Every row gives one point. To make a cloud, some directions were put in groups of two or more. Within a group, all points are equally far from the middle, so they leave a hole (a ring in 2 directions, a hollow ball in 3). The other directions are filled evenly. Then the cloud was stretched, turned, moved and blurred a little. How many holes are there, and how many directions does each take, smallest first?

Cloud (22 x 3):
1.8 -3.6 -3.0
2.1 0.4 -2.6
0.4 -0.8 0.1
-2.6 -2.6 4.1
2.0 4.2 0.4
2.6 -5.8 -3.1
-1.6 -6.4 -4.0
-5.0 0.8 -4.5
1.7 -4.1 -1.8
0.0 0.0 1.2
3.6 2.0 -2.8
0.6 3.7 2.7
2.5 -0.7 -5.0
-2.8 -1.6 -4.4
-4.8 -1.6 -0.3
-3.5 -3.9 3.9
-1.8 -6.2 -0.9
2.9 -3.0 -4.3
1.7 3.9 -1.3
-2.2 -0.7 2.2
-5.3 -3.9 -3.5
-1.7 -3.3 3.6
Holes: 0

Cloud (20 x 3):
0.1 5.7 1.4
3.7 0.8 -1.6
2.5 -0.3 -6.5
4.5 -2.9 -3.7
2.6 0.4 4.7
-4.2 -2.5 -0.8
0.7 2.1 -3.8
3.8 0.1 0.6
4.3 -1.8 -2.4
3.2 2.4 4.3
-3.4 4.3 0.5
-5.2 2.7 2.3
2.3 -1.2 3.3
-2.1 5.2 0.7
3.1 1.6 -2.2
0.5 1.1 -5.4
4.3 -1.4 -4.3
-1.6 3.5 -1.9
-0.3 5.7 1.3
4.3 -1.2 -2.7
Holes: 1 (2)

Cloud:
1.8 3.2 3.7 -1.6
-0.9 4.4 -0.5 4.4
-1.4 2.4 -3.0 -4.1
-0.3 -2.6 4.7 0.2
1.5 -3.3 0.8 2.3
-1.2 -2.5 0.2 0.6
-3.4 5.7 2.0 2.5
1.3 -1.2 3.7 -3.6
-1.6 5.0 2.7 -3.4
-4.5 -2.0 1.7 1.2
1.5 0.3 -3.6 -1.3
-4.9 -3.4 -3.0 -3.1
4.9 4.4 -2.5 -3.6
-3.2 -2.7 3.5 2.4
-1.0 -2.9 6.4 -2.8
3.6 -3.9 0.4 -0.1
2.4 -2.1 -0.4 3.4
-3.2 3.1 0.9 5.4
3.4 4.5 3.7 -2.0
2.5 4.7 -2.9 -0.1
3.0 3.8 4.4 3.8
5.0 2.5 -3.9 4.3
-3.2 2.8 1.0 5.2
-3.2 3.2 5.2 -0.5
-2.5 -1.4 6.0 1.9
3.4 -0.7 -1.0 -2.5
-3.6 -1.0 -3.9 0.6
Holes: 0

Cloud (32 x 4):
-5.1 0.3 2.4 3.5
1.8 0.1 3.9 -2.6
-1.4 1.4 -2.6 -2.0
0.3 0.5 -2.1 -3.0
-2.9 -6.3 -3.8 4.3
1.0 -2.7 4.8 0.8
0.7 4.7 -2.9 2.7
-2.2 -5.7 -1.6 2.8
-4.9 2.1 -3.5 -0.2
-7.5 -1.8 0.6 2.8
-6.4 1.8 4.6 2.9
-1.1 4.8 -4.3 -0.1
-4.6 0.5 -1.6 2.1
-1.7 -2.2 -2.3 -0.8
-4.4 -5.8 -2.3 1.7
1.0 4.5 -3.1 0.4
1.2 3.1 2.8 -2.2
-5.1 3.2 -1.7 -0.7
-6.6 -1.2 0.1 1.8
3.3 0.0 -0.8 -3.1
-3.4 0.0 4.6 2.6
-1.5 -3.8 -2.4 2.4
-3.8 -1.0 3.4 -2.0
0.5 3.2 4.6 -2.9
-4.1 4.1 -3.3 0.6
-6.2 -2.9 3.2 3.4
1.9 -2.6 -0.6 -0.7
-2.9 4.0 -0.4 1.5
-2.8 -4.7 1.7 1.9
-7.2 0.7 3.5 0.5
2.1 -1.4 -0.7 2.0
-3.3 -0.4 3.2 -4.5
Holes: 0

Cloud (50 x 6):
3.2 3.9 -2.5 -5.3 -1.5 -2.3
1.1 5.6 1.1 -5.4 -3.6 1.3
6.8 1.4 -1.2 1.7 3.7 2.7
-1.4 -1.9 -5.0 -2.5 4.1 -0.9
-0.2 1.8 -3.4 3.0 -0.9 5.6
-0.7 0.6 -4.0 2.5 4.4 5.0
1.0 6.2 -1.3 2.2 -3.3 -1.7
-1.4 2.8 -3.5 -0.5 5.3 4.6
-4.0 0.0 3.1 -0.5 5.4 4.2
2.0 3.8 6.1 -1.1 -2.5 2.5
2.1 3.5 3.3 -4.5 5.7 1.8
0.9 -2.3 -2.0 1.7 2.5 -4.8
-4.2 3.5 1.6 2.7 -1.3 -2.9
-0.6 -2.7 -1.1 2.5 3.0 -4.4
-3.1 2.7 -5.0 0.5 -1.0 -1.5
1.6 5.0 3.6 1.4 -3.0 -3.1
0.5 -2.4 -2.6 2.0 -2.7 -3.2
4.3 4.5 -1.3 -1.6 -0.6 5.2
6.3 1.0 -1.0 2.0 5.3 0.9
-0.4 0.4 -3.7 2.6 -0.6 5.7
-1.2 0.7 1.1 6.0 -1.6 3.5
3.9 0.6 -3.4 -1.6 3.3 -3.7
2.6 1.6 2.7 0.5 1.2 -5.7
-3.8 -2.0 0.3 -4.5 -2.6 -0.4
-3.8 1.7 -5.1 -2.3 0.3 -0.9
-4.0 5.2 3.0 -3.5 -2.1 -0.6
2.3 3.4 3.5 0.3 -0.8 -5.2
-2.2 4.4 4.5 -1.0 5.4 1.5
-0.4 -2.6 2.8 0.1 2.0 -5.1
6.2 0.6 -0.4 2.5 5.3 0.5
-4.5 3.6 3.5 -1.6 -3.5 0.8
0.1 -1.9 -5.0 -2.3 1.8 -3.0
3.0 5.0 -2.9 -4.1 2.7 -2.2
0.0 -3.3 3.6 -2.9 -3.1 0.0
0.5 -1.6 -3.9 -4.8 -0.3 -2.6
-4.1 4.1 -3.5 -3.8 -0.5 -0.2
-0.3 -4.4 4.1 2.3 -1.7 2.0
1.3 -2.7 -1.1 2.6 -3.2 -2.8
-4.4 -0.4 -2.2 -4.8 -1.3 -0.5
-4.5 -0.6 2.0 2.5 4.3 -1.9
5.2 3.7 1.2 3.8 -1.4 2.2
0.3 -1.9 -3.8 3.0 0.1 5.2
-0.9 -1.4 -2.5 4.1 -3.4 1.2
-3.5 0.2 -4.4 -2.7 4.4 0.8
1.6 -3.9 0.6 3.6 5.9 -1.3
0.5 -2.4 -3.6 3.6 2.2 5.0
-3.0 1.5 2.7 -1.3 -1.4 6.0
2.1 4.0 2.2 5.3 3.1 3.5
-5.1 1.6 1.8 2.1 -0.1 -3.0
-5.2 1.1 2.8 1.2 3.8 -1.6
Holes: 3 (2, 2, 2)

Cloud, 52 rows:
2.7 2.0 -1.5 4.2 3.6 3.4
-3.1 -3.0 1.8 0.0 2.5 2.3
-4.7 2.4 2.0 0.0 1.1 3.6
-0.4 -3.9 -2.5 2.6 0.8 -2.6
0.3 4.9 -1.2 -0.4 -2.1 0.5
-7.4 3.5 4.8 4.7 0.9 -1.5
3.5 1.2 2.0 7.0 0.0 -0.4
7.2 -2.7 0.8 -1.5 -2.0 2.9
2.5 3.0 4.3 -0.8 2.8 0.4
0.7 -1.6 3.4 1.2 -7.0 -1.5
1.5 -1.7 -1.2 -2.0 0.4 -2.7
0.1 0.4 2.5 -4.9 -5.2 -0.4
-6.3 -1.7 -1.8 -0.5 -6.0 2.8
-2.4 -1.9 -5.0 -1.4 0.8 -1.0
2.2 1.8 3.4 5.1 2.8 0.8
-0.7 3.5 1.0 1.4 0.3 3.6
5.3 1.0 -2.8 4.7 -1.5 1.0
2.5 3.3 -3.8 -0.2 4.4 5.1
6.9 -1.9 0.2 5.4 -2.0 0.5
4.8 1.1 0.9 -0.6 0.1 7.9
1.0 3.7 -1.5 -1.3 -5.4 1.3
-2.4 5.3 0.5 3.2 -2.4 -0.3
-6.9 -0.6 0.7 -3.9 -1.1 0.5
-2.7 0.7 -0.7 4.4 3.7 2.1
3.1 -1.8 2.2 0.1 -3.5 -0.9
-7.6 -0.6 3.4 -6.0 -1.9 2.0
6.6 1.6 -5.4 -1.0 -0.8 3.6
-6.8 1.3 2.9 0.0 -2.2 3.9
-7.5 -0.1 -0.9 2.9 1.6 -2.8
1.1 1.5 1.2 3.2 -0.9 -5.3
3.7 1.5 4.9 2.7 4.0 0.7
-2.8 -2.5 -1.9 3.1 -0.3 4.0
6.7 -2.6 0.7 3.5 -2.7 0.9
3.1 -2.9 0.5 2.8 3.7 -5.9
-1.3 2.5 -2.9 -5.6 -4.1 -1.8
-2.5 -1.2 3.6 5.3 -1.0 4.7
1.7 -2.5 -1.4 1.4 2.9 -5.1
-3.8 -2.7 1.8 1.9 -2.1 5.0
-2.7 -2.7 1.6 1.7 -3.8 -3.9
-0.9 2.0 -1.2 1.7 0.4 5.9
-1.9 -3.0 -4.6 1.3 1.3 1.0
-3.2 -2.1 -3.1 2.1 -0.3 3.6
4.7 -0.4 -4.5 0.7 -0.3 -1.5
-0.2 -2.8 2.0 -5.5 -0.9 -0.1
1.5 -1.6 4.6 1.6 -2.6 -3.7
-3.4 3.4 2.1 3.9 2.2 0.7
4.3 2.2 1.7 1.8 4.7 -2.1
-3.5 -2.2 -2.9 -0.6 -0.4 2.7
-4.5 -0.9 -5.3 -3.6 -4.1 1.4
-7.1 -1.8 3.6 1.9 -1.9 0.2
-5.2 3.7 0.2 -1.8 1.4 3.7
4.2 1.0 -3.8 3.6 -0.9 -2.1
Holes: 1 (2)

Cloud, 74 rows:
-1.0 1.2 -5.6 2.1 -2.6 4.3 0.6 4.7
-1.8 1.9 2.9 4.1 1.0 -2.0 -0.3 0.8
-3.6 1.5 0.0 4.7 -1.1 0.7 0.8 0.1
2.9 -5.5 -1.5 4.8 1.4 4.6 -4.3 -1.2
-4.7 -5.2 -0.6 -4.2 -0.3 1.6 -4.5 3.3
1.2 -2.0 -3.0 -4.1 3.6 -1.0 3.3 3.2
3.3 -3.4 -2.9 0.8 -3.2 7.9 -2.1 0.9
-1.9 -1.4 1.5 -0.5 -1.0 4.6 5.4 3.4
2.1 -0.2 5.5 -2.0 1.8 6.4 -1.1 -2.1
2.1 3.3 -1.2 6.8 1.1 0.1 -1.0 2.0
0.8 2.5 -0.3 -6.8 1.2 -1.0 -1.9 0.0
3.7 -4.0 -1.0 -1.3 2.1 1.9 -2.7 -3.5
-3.4 -3.2 -3.9 3.5 -1.1 0.7 3.2 -0.1
-4.1 0.6 5.1 -0.8 2.1 -0.9 -3.6 0.6
-4.8 -0.9 -1.7 -0.4 -1.0 8.2 -1.4 2.0
-0.1 3.6 -2.4 -2.4 1.0 5.3 -1.3 -1.1
-4.2 -2.3 -5.8 -3.4 -3.7 1.7 -1.4 2.1
-2.0 0.7 -1.1 7.1 1.8 0.5 -1.8 2.9
-1.9 -0.9 -0.7 1.2 1.4 4.9 6.2 0.7
4.4 4.0 3.7 -2.2 0.2 -1.1 -0.1 4.5
-3.2 -6.1 -4.2 0.3 -1.5 7.2 -2.4 -1.9
-0.8 -5.2 1.4 2.2 -4.1 -1.2 6.2 -0.2
-2.2 -1.8 -0.6 -2.8 -2.9 5.5 4.3 3.3
2.2 -5.0 -0.6 -2.8 -4.8 2.1 -5.5 2.4
0.6 1.1 0.0 2.7 7.4 1.2 -1.8 4.9
0.5 1.4 -2.7 -2.0 5.0 1.1 -6.9 0.5
1.3 1.1 -4.2 -4.5 -5.9 0.7 -1.1 -1.5
-3.3 3.1 1.5 -0.4 -2.9 2.0 1.1 2.9
2.8 -2.8 -1.6 -6.9 -6.1 0.9 -0.2 0.3
-3.9 -1.1 -0.4 0.1 -0.8 -3.1 -3.5 4.5
-4.4 -2.4 -4.2 4.2 1.0 3.9 -3.3 -0.4
2.0 -0.3 -3.9 -4.0 -3.9 0.2 -3.0 -2.6
1.7 -3.3 0.8 1.3 -6.8 2.4 2.8 4.7
5.7 -0.4 -0.9 3.5 2.0 6.7 -4.7 -1.0
-2.4 1.0 -5.5 1.9 -0.1 0.1 2.8 -1.9
-3.4 -1.0 -0.7 2.2 2.1 -4.2 2.3 1.0
4.3 -1.5 -1.0 -2.4 -2.5 7.0 0.7 1.2
-1.2 1.9 -5.3 0.4 1.6 5.3 -2.5 0.6
-2.6 1.2 1.9 -3.4 6.3 0.9 -2.9 0.1
-0.6 -1.6 7.6 1.3 -1.0 2.7 -1.5 -1.8
-1.2 -6.2 -3.2 0.0 -2.9 7.9 -3.9 -0.7
2.4 -3.1 2.7 -1.6 3.5 6.8 -0.5 2.1
1.8 -3.0 -1.5 -3.0 -3.7 4.0 -7.2 -1.1
-0.1 1.5 -4.2 0.5 4.0 0.1 -2.2 -1.5
3.1 -3.9 -0.7 -4.8 2.2 2.5 1.6 -1.0
-0.8 2.2 -3.4 -0.7 4.6 5.0 -3.3 -0.8
2.1 -2.4 -1.2 -0.8 -0.9 8.5 0.2 3.7
-2.9 2.5 2.4 -1.4 1.5 4.9 -3.4 4.5
1.3 -2.1 1.9 3.6 1.7 0.3 -3.1 -4.7
2.9 -4.2 -0.8 1.9 2.2 6.7 -3.1 -4.2
-0.1 -1.8 -3.6 -5.3 -0.4 4.6 3.9 2.0
6.1 -0.7 -3.5 -1.2 -2.7 4.7 1.3 0.1
3.3 0.5 5.8 2.2 -0.5 -1.6 0.0 2.1
0.1 2.9 -0.5 -0.1 5.1 3.1 0.3 4.1
1.8 0.3 6.2 2.9 1.9 3.4 0.2 -2.0
4.6 2.9 2.7 -3.1 0.5 3.0 -0.8 1.9
-0.7 -0.4 1.2 -5.1 -2.2 -5.1 -1.2 -1.6
3.6 -0.7 -1.9 3.1 -0.3 3.2 -2.4 -3.6
2.2 3.8 -1.6 -0.9 -1.5 5.8 -2.4 0.8
-1.8 0.3 -3.0 1.5 -3.3 1.1 -3.7 -2.4
-0.9 -4.0 1.9 2.4 -1.0 7.4 3.8 -2.2
2.7 -3.4 -0.1 0.5 -2.3 -1.5 -5.9 -0.3
-0.2 3.3 1.4 1.6 1.2 5.8 0.0 -3.0
-3.2 1.8 -4.4 -5.4 -5.6 -0.1 1.0 2.0
-2.3 2.4 3.0 3.5 -0.1 -0.2 -1.2 4.8
4.2 -2.2 2.5 3.3 4.3 0.5 -6.9 -0.8
4.0 -1.4 2.3 1.4 1.5 4.0 3.9 -2.4
-0.7 2.9 1.4 3.4 -1.6 6.1 -2.6 -0.2
1.3 -5.4 -1.3 0.5 3.5 -1.0 -3.3 4.1
-2.7 -0.7 -0.2 -4.1 -0.9 0.4 -1.5 7.1
0.2 0.9 -3.7 -3.3 4.1 1.4 -5.6 5.1
-1.6 -1.2 -0.5 3.9 2.6 1.8 5.2 1.5
3.2 3.1 -1.9 2.0 3.3 -3.3 0.3 0.5
0.6 -5.7 -4.0 -4.3 -6.3 0.4 1.2 -0.6
Holes: 2 (2, 4)

Cloud:
-4.8 -3.8 0.7 -1.1 -2.7 -1.5 -5.1 1.6
-4.1 0.7 5.0 1.7 2.5 -6.1 0.7 -0.6
-1.4 -5.1 -3.9 2.7 -2.5 -3.8 1.8 2.9
1.5 -3.2 -2.8 -3.2 -3.7 -3.5 -0.1 -2.7
2.7 -1.5 -1.2 4.0 -1.0 1.5 0.9 -3.2
-0.1 0.2 0.8 -1.9 0.1 -1.9 -6.2 -2.0
-0.3 -3.8 4.4 -1.5 3.0 6.4 2.0 3.2
-7.0 0.8 1.5 -0.9 2.6 -3.6 2.6 1.9
4.9 0.2 1.8 2.0 -5.5 -1.4 2.5 1.0
2.6 5.9 3.1 2.9 4.0 1.6 3.8 -0.9
4.4 5.9 0.5 -0.3 0.0 -4.9 2.1 0.4
-0.3 -3.1 3.0 -2.6 3.5 6.2 -2.7 4.4
4.1 0.9 -0.7 5.5 4.1 3.1 -0.2 4.9
2.9 4.0 4.1 -3.8 0.8 3.0 -1.9 -3.7
1.5 2.6 1.2 4.7 -1.5 -2.3 4.4 -3.4
-3.6 -0.6 1.1 2.4 0.8 4.9 -4.0 0.0
0.1 0.1 -5.1 -2.2 -3.9 -3.4 1.1 -4.6
-0.5 3.7 -2.9 1.4 -2.3 -4.0 -2.3 2.6
-1.0 4.0 0.9 -5.6 0.3 3.5 -4.4 -1.4
-3.0 2.5 -3.5 -3.7 0.4 -5.7 4.3 1.9
7.1 -2.1 5.3 -0.2 -2.8 -0.1 -1.9 2.6
-2.0 -1.3 1.0 1.9 0.5 3.5 2.1 -3.0
-0.8 -2.1 -3.9 -2.0 -5.3 -4.2 2.0 -0.2
5.6 3.3 0.6 -1.4 -2.7 1.8 -2.0 -3.0
2.4 1.5 3.3 5.6 2.7 -3.5 2.0 4.5
4.7 4.1 -3.1 2.3 -1.5 1.2 1.1 -3.3
2.4 -0.7 3.4 -3.4 -1.4 5.6 -3.1 1.9
3.9 2.4 0.8 6.6 -1.0 0.1 -2.0 -0.3
3.1 0.6 -2.5 -4.0 2.8 -2.5 -0.4 2.2
7.0 -0.7 2.0 1.1 -2.4 -1.7 5.1 4.2
2.7 -1.0 8.5 -0.1 2.0 -1.9 2.8 3.6
4.6 1.2 2.3 -0.8 0.9 -5.2 3.2 3.5
-2.5 3.7 1.7 -4.7 -1.8 3.4 -4.4 -2.5
1.8 -0.8 1.4 4.2 3.9 4.0 2.8 -0.3
1.5 -0.4 -0.8 -4.9 2.7 -0.5 -3.4 1.2
3.6 1.2 -2.0 -2.5 -2.8 5.6 -0.6 3.1
-2.8 -2.7 -5.1 2.6 1.4 -2.6 1.4 2.4
-1.0 -2.5 0.3 -6.5 1.9 4.4 2.1 2.8
2.9 -0.2 -3.1 2.4 -0.5 5.5 -0.7 6.8
-3.9 0.1 -0.9 -5.8 3.8 1.0 -3.0 -0.4
2.3 4.0 -5.0 0.1 0.5 4.1 -0.6 2.4
-4.9 -2.0 2.0 3.9 -0.4 2.6 -1.0 3.5
-4.5 2.3 6.0 -1.0 -0.3 0.7 -2.9 -1.4
2.9 0.0 5.7 4.1 4.4 3.9 2.3 1.4
-3.2 1.6 -0.7 -1.8 -1.6 3.0 -6.2 -2.2
1.9 -2.6 1.1 4.8 2.1 3.6 3.9 0.7
-0.8 -5.7 4.3 -4.7 -2.6 2.2 1.6 1.6
-2.7 -2.8 3.2 -0.8 -1.0 5.5 -2.8 0.5
-2.0 3.1 1.2 5.9 1.4 -4.8 -1.6 -0.7
-0.9 -1.3 5.2 -3.3 1.1 -5.0 1.8 3.9
0.4 -4.4 2.8 -0.6 -3.3 -3.5 0.9 -3.4
-1.9 -1.7 0.1 1.1 2.0 -3.8 -1.5 -5.0
2.0 1.2 -0.2 -0.6 -2.7 2.6 -5.8 1.2
-2.4 6.6 0.9 -2.9 2.2 1.9 1.6 2.9
4.3 -1.8 -6.4 -0.5 -0.7 -0.4 0.3 1.9
2.9 -0.7 3.9 1.5 -0.9 -0.6 -5.5 -1.0
4.9 0.3 6.0 -2.1 2.0 2.7 4.0 2.2
2.5 4.1 0.0 -1.1 5.9 2.5 -0.1 1.6
-1.4 -3.0 5.1 3.9 4.3 -0.5 -1.6 7.0
2.8 2.3 2.0 -1.2 6.1 0.9 -0.6 0.4
-5.0 0.7 0.5 -0.1 4.3 2.8 0.0 4.2
-1.3 2.3 3.4 4.4 0.8 -4.6 -3.0 -4.0
0.5 0.2 -3.2 2.5 -2.7 -6.6 -1.1 -1.2
-1.5 -4.0 -3.3 -4.4 -5.1 -1.8 -0.4 4.2
2.2 -2.5 1.2 -5.7 2.0 2.3 2.9 -0.5
5.7 -1.1 5.0 0.5 1.7 0.4 6.2 4.6
1.5 2.9 6.7 -1.4 -1.1 0.7 -1.2 -4.3
-2.6 1.0 3.5 1.4 3.7 3.5 0.7 5.5
-0.3 -2.7 4.1 -5.2 0.8 1.7 4.7 1.6
2.3 3.0 1.8 2.5 3.9 -5.3 3.4 1.1
4.0 4.5 1.5 2.6 -0.4 -4.6 4.0 1.5
-3.3 -4.8 0.9 -3.3 4.0 2.2 -1.3 6.2
-3.6 1.0 -0.6 3.3 -1.8 3.0 -3.5 0.9
7.1 -3.0 0.7 -2.4 -3.6 0.7 3.3 1.8
2.2 2.2 1.4 0.2 5.2 -2.1 -0.3 3.7
-3.7 1.0 3.9 -5.2 -3.9 -0.7 1.1 -4.2
-3.2 0.4 -0.5 -3.2 5.4 3.1 -1.7 -1.7
4.2 1.5 2.9 -0.6 -2.5 2.5 -2.2 -3.9
-4.1 1.7 0.0 0.4 -5.2 0.4 -2.0 -0.3
1.8 3.0 -1.4 -0.4 -5.2 -5.4 3.4 -3.8
-2.5 1.9 4.2 -0.6 2.1 1.4 3.0 5.2
-4.3 -2.1 -2.4 -1.0 -4.7 1.5 -2.7 1.2
-5.0 -0.5 4.0 -0.4 1.8 -6.2 2.6 -2.0
0.2 5.5 -2.7 2.1 -1.4 -3.9 -2.2 1.5
1.4 -3.0 -2.6 -3.4 -3.4 -5.6 -0.8 2.5
1.3 -5.2 -1.2 -4.3 -1.8 5.6 -2.7 1.5
-6.4 2.7 -3.4 2.2 -1.4 -1.6 -2.8 -0.1
0.7 1.1 -1.8 -3.7 -1.5 -3.2 6.8 1.6
Holes: 2 (3, 4)

Cloud:
-2.3 -3.0 -5.4 -1.1 -2.5 5.5 2.1 2.1
-2.8 -2.4 3.4 -2.9 0.7 -2.4 -0.6 -5.8
-5.5 2.2 -3.7 -0.1 4.1 -2.5 0.9 -0.9
0.0 1.6 3.8 -0.5 0.5 0.6 1.1 3.2
-8.4 -0.4 -1.2 -5.0 0.3 0.0 2.1 1.0
-3.8 -1.4 -1.6 -6.9 -1.1 2.4 -2.6 -0.5
-4.0 0.0 4.7 -4.1 -1.3 -3.5 -1.1 3.3
-2.2 -4.4 -0.6 -0.7 6.6 2.5 -0.5 6.3
2.6 -2.3 2.4 -1.5 -2.3 -2.9 -1.6 0.5
0.4 3.8 1.7 0.5 2.7 4.5 -2.2 -3.6
-1.6 -6.6 2.8 2.7 -1.6 -1.8 -2.4 0.4
2.0 3.2 1.0 2.9 0.0 1.8 3.6 -2.9
2.0 -0.2 -6.0 2.1 4.9 -2.7 1.4 4.8
-2.2 -2.7 0.0 0.8 -3.0 -5.5 6.4 -5.8
1.7 2.8 -4.3 1.4 2.9 -2.1 -0.6 2.1
2.8 -3.1 -5.4 -4.2 0.2 -3.6 1.2 -0.5
7.4 -4.2 0.5 3.5 -1.4 0.1 -7.2 1.3
0.7 4.3 0.0 1.5 3.5 1.7 -0.9 -2.8
-3.2 -4.7 -1.8 0.8 -1.5 -0.8 2.5 -4.4
1.6 3.2 -0.4 2.3 1.1 0.1 1.2 1.5
-4.1 1.8 -2.5 1.8 0.9 4.5 1.9 -1.5
2.1 -0.8 1.1 2.3 -4.2 1.7 -4.2 -1.3
-5.3 2.3 -0.6 -1.8 -4.5 4.1 -1.4 -4.7
-0.8 -1.3 3.2 -3.3 -0.1 -2.5 -1.1 -10.1
-0.8 -0.6 4.8 -1.2 3.9 -5.2 -1.1 -5.3
-1.8 -0.6 3.5 -0.2 -5.0 1.8 5.0 -3.4
-0.8 -0.7 2.7 3.9 -2.7 3.7 -3.7 -2.7
1.2 0.3 -8.0 -2.1 0.1 3.2 -2.6 1.2
3.7 3.1 -0.9 -0.2 4.1 5.0 3.2 0.8
-6.1 2.2 1.3 -3.5 -3.8 -3.3 1.4 8.2
-5.3 -0.5 1.2 0.7 4.3 2.9 -6.3 -1.7
2.7 4.2 -1.5 -6.4 -1.4 1.4 -1.0 -2.2
2.6 -1.3 3.8 -2.7 -2.9 1.7 4.1 0.3
-4.8 2.3 0.1 -1.2 0.5 0.8 1.8 0.5
-1.2 4.4 -0.1 2.2 3.1 -0.3 -1.8 9.8
0.8 -0.4 5.3 -6.3 -1.3 0.3 -1.1 -3.1
3.8 -2.0 0.5 6.4 -0.1 -5.6 1.6 4.0
-3.9 0.3 -0.5 -5.4 -2.5 -1.6 -2.6 2.2
-0.5 -1.3 -3.7 -0.5 4.5 4.5 -3.1 1.2
-1.8 -2.5 1.5 0.2 3.3 -5.1 1.9 -4.3
-2.7 6.8 1.9 -1.0 -1.0 -1.1 -6.8 1.2
5.8 1.9 0.9 -3.0 0.8 -2.7 -0.9 3.2
2.1 3.9 -3.8 1.0 2.1 2.5 -3.5 -0.9
6.4 2.1 -1.4 -1.0 -2.7 -1.3 3.4 0.3
-4.4 1.5 1.6 -4.9 -2.1 1.3 0.8 1.4
0.9 5.7 2.6 0.4 -1.7 -4.6 1.7 -2.4
-0.8 -2.1 0.8 0.1 2.8 1.9 1.3 2.6
-4.0 -1.0 2.2 -3.7 2.8 -1.2 1.5 6.2
-5.9 -0.5 -3.1 -0.2 2.4 3.2 -0.9 1.5
10.9 -1.2 0.0 2.0 0.6 -0.1 -3.2 1.3
3.9 1.2 -0.1 -4.3 -2.5 3.3 -0.2 1.2
-3.8 -1.5 2.6 -4.0 -5.1 1.4 1.7 -4.3
-3.9 0.3 -2.4 2.7 0.2 1.4 -5.3 -0.9
0.7 -1.9 -0.3 -3.3 -6.8 -0.9 1.1 -0.7
3.3 3.5 -3.6 2.8 -1.3 -0.3 1.9 -3.6
-5.3 -1.2 -1.3 -3.4 -2.4 -2.4 -0.7 0.7
4.3 5.1 1.7 -3.3 3.1 -4.7 -1.5 4.1
1.6 -3.1 -1.0 4.4 2.5 -2.8 1.8 -1.0
-3.4 1.1 0.9 2.1 -6.2 1.1 1.4 0.8
-4.5 2.0 1.3 -3.4 -1.5 -5.5 0.2 5.8
5.4 6.2 -3.3 1.0 3.3 -1.9 -3.9 4.3
-3.0 -0.5 2.6 1.4 2.9 -0.8 2.5 2.4
0.6 0.9 2.6 1.8 4.1 0.0 0.2 2.5
-1.2 2.6 -3.8 1.3 1.1 -3.4 2.5 3.4
4.2 7.1 -2.0 -2.7 5.9 3.7 0.0 3.7
0.4 -2.1 0.3 0.7 -0.7 -2.7 2.6 5.7
-0.5 5.3 0.5 0.7 4.1 5.2 0.0 -3.0
0.0 -3.4 2.1 -3.5 -3.0 -1.3 -1.8 -1.6
4.3 5.0 3.6 -2.1 -1.0 -1.2 0.6 -5.8
-7.4 -1.1 2.5 0.7 1.7 -1.5 1.5 0.1
3.0 2.3 -3.0 -2.3 -6.0 -3.4 -2.9 4.3
Holes: 0
